Each point is reached from the start by the listed moves, each made 0, 1 or 2 times, or once backwards (-1), plus a little noise. Say if it took an odd or an even number of moves. Then give how often each move was made.

Moves:
(1): [ 0.69 -1.80 -0.30 -0.72  1.64]
(2): [-1.90 -0.21 -1.55 -0.46  0.35]
Start: [ 0.08 -0.94 -0.73  0.11  0.06]
Points:
[-1.09 -2.96 -2.52 -1.05  2.03] => even (1, 1)
[ 0.74 -2.76 -1.00 -0.58  1.73] => odd (1, 0)
[-3.04 -3.22 -4.08 -1.57  2.38] => odd (1, 2)
[-0.63  0.88 -0.39  0.82 -1.61] => odd (-1, 0)

Moves:
(1): [ 0.78  1.01 -0.04  0.89  0.39 -0.76 -0.51  1.72  0.34 -0.30 -0.88  0.17]
(2): [-0.51 -0.09 -0.05 -0.91  0.25  0.01 -0.95 -0.19 -0.02 -0.18 -0.52 -1.21]
(3): [-0.21  0.08  0.74  0.08 -0.43 -0.55  0.57 -0.65 -0.52 -0.86 -0.05 -0.01]
(4): [ 0.20 -2.17  0.28 -0.46 -2.45  0.15  0.84  0.00 -0.07  0.67 -0.11 -0.77]
(5): [ 0.59  0.41 -0.62 -0.30  0.69 -0.91  1.14 -1.15  0.73  0.63  0.35 -0.21]
(6): [-0.23  0.20  0.74 -1.10 -0.27  0.28  0.86  0.84  0.65  1.25  0.04  0.37]
(7): [ 0.85 -0.85  0.29 -0.51 -0.11  0.90 -1.07 -0.26  0.26 -1.76  0.47 -1.01]
(8): [ 0.62 -0.85 -0.66 -1.45  0.00 -0.56 -0.63  0.70 -1.11 -0.81  0.69 -0.13]
(9): [ 0.37  0.99  0.14 -0.04 -0.17 -1.32 -0.82 -0.74  0.69 -0.26 -0.73  1.31]
Start: [-0.60 -1.34  0.40 -0.01 -0.54  0.05  0.30  0.19  0.31 -0.43  1.24  0.06]
Points:
[ 2.33 -4.28  0.70 -6.61 -2.53  0.29 -1.15  0.47  2.61 -0.28  1.82 -2.14] => even (0, 1, -1, 1, 1, 2, 2, 1, 1)
[-0.60  2.47  0.24 -1.02  2.73 -3.58  1.99  3.50 -0.63 -0.59  0.18 -0.32] => odd (2, 1, 2, -1, 1, 1, -1, 1, -1)
[ 1.23 -4.46  2.10 -7.44 -3.76 -2.70  1.19 -0.18  0.22 -2.16  2.27 -1.35] => odd (0, 1, 2, 1, 1, 2, 1, 2, 1)
[-0.12 -2.76  0.67 -6.28  1.45  1.00  1.76  0.45 -1.30 -1.85  4.99 -1.40] => even (-1, 0, 1, -1, 1, 2, 1, 2, -1)
[-3.61 -2.24  3.13  1.19 -3.96 -0.43  1.84 -0.65 -0.45  0.29 -1.12 -0.67] => odd (0, 1, 2, 1, -1, 0, -1, -1, 0)
[-0.14  2.66 -1.62 -4.34  4.22 -2.88  0.96  2.36  2.63  3.83  0.56 -0.10] => odd (1, 2, -1, -1, 2, 2, -1, 1, 0)
